Every row gives one point. To make a cloud, some directions were put in groups of two or more. Within a group, all points are equally far from the middle, so they leave a hole (a ring in 2 directions, a hollow ball in 3). The other directions are filled evenly. Then the cloud was stretched, turned, moved and blurred a little. Count the holes, and give their numbers of directions, smallest first.
In the rows, zero is written as 128.

Cloud:
[[169  67 143]
 [ 98 126 103]
 [155 187 184]
 [ 84 175 118]
 [129 128 206]
 [105 106 105]
 [128 163  74]
 [180 152  73]
 [141 117 131]
 [169 130 161]
 [184 180 148]
 [131 100 183]
 [173 105 105]
 [154 121 167]
 [150 118 168]
 [129 142 188]
 [150 103  66]
 [189 173 132]
 [180  88 172]
 [154  63  74]
 [133 177 107]]
Holes: 0

Cloud:
[[180 137 128 170 147 137]
 [ 79 121  78 138 143  83]
 [ 99 164  99 199 121  78]
 [ 89 151 194 158 112 103]
 [181 113 141 181 100 152]
 [180 169 181 160 111 116]
 [165  90 146 173 124 195]
 [154 114 107 101  63 168]
 [162 130 134 164  66 171]
 [145 156 161 137  57 147]
 [ 65 104  86 137 165 133]
 [101 127 114 202  78  62]
 [129  52 173 133  80 139]
 [ 77 138  80 145 150 100]
 [129 143 122 180  90 195]
 [137 168 169 166 111 158]
 [156  82 159  84 104 103]
 [162 175 110 189  75 114]
 [182 137  69 138 132  97]
 [ 87 161 171 125 150 146]
 [ 97 128  76 158 100  43]
 [135 156  82  85 121 142]
 [ 89 100 102 117 162  83]
 [109 176  64 151  84  86]
 [177  95 160 189 100  98]
 [ 94  91 191 111 130  96]
 [163 174  60 145  99  97]
 [104 174  67 146  84  71]
 [100 100 110 202 116  91]
 [103  51 127 119  77 127]
 [127 145 102 151  52 167]
 [141 156 112 184 110 171]
 [107 161 128 157  45 118]
 [ 96  44 119  84 112 143]
 [115  69 124 114  78  88]
 [ 90 155  70 173 115  96]
 [156 152 150 133  51 141]
 [109 165 120 135 167 168]
 [157  73 130 171 158 165]
 [134  52  68 142 127 150]
 [174 123 138  87  76 115]
 [153 149 174 137  72 158]
 [ 62 131 147  80 125 167]
 [143 129  66 103 147 178]
 [ 93 151 176 148  62  90]
 [163  91 177 103  89 166]
 [ 82 148 111 101 126  62]
 [147 181  84 169 133 120]
 [115  96  81 156  95  49]]
Holes: 2 (2, 3)
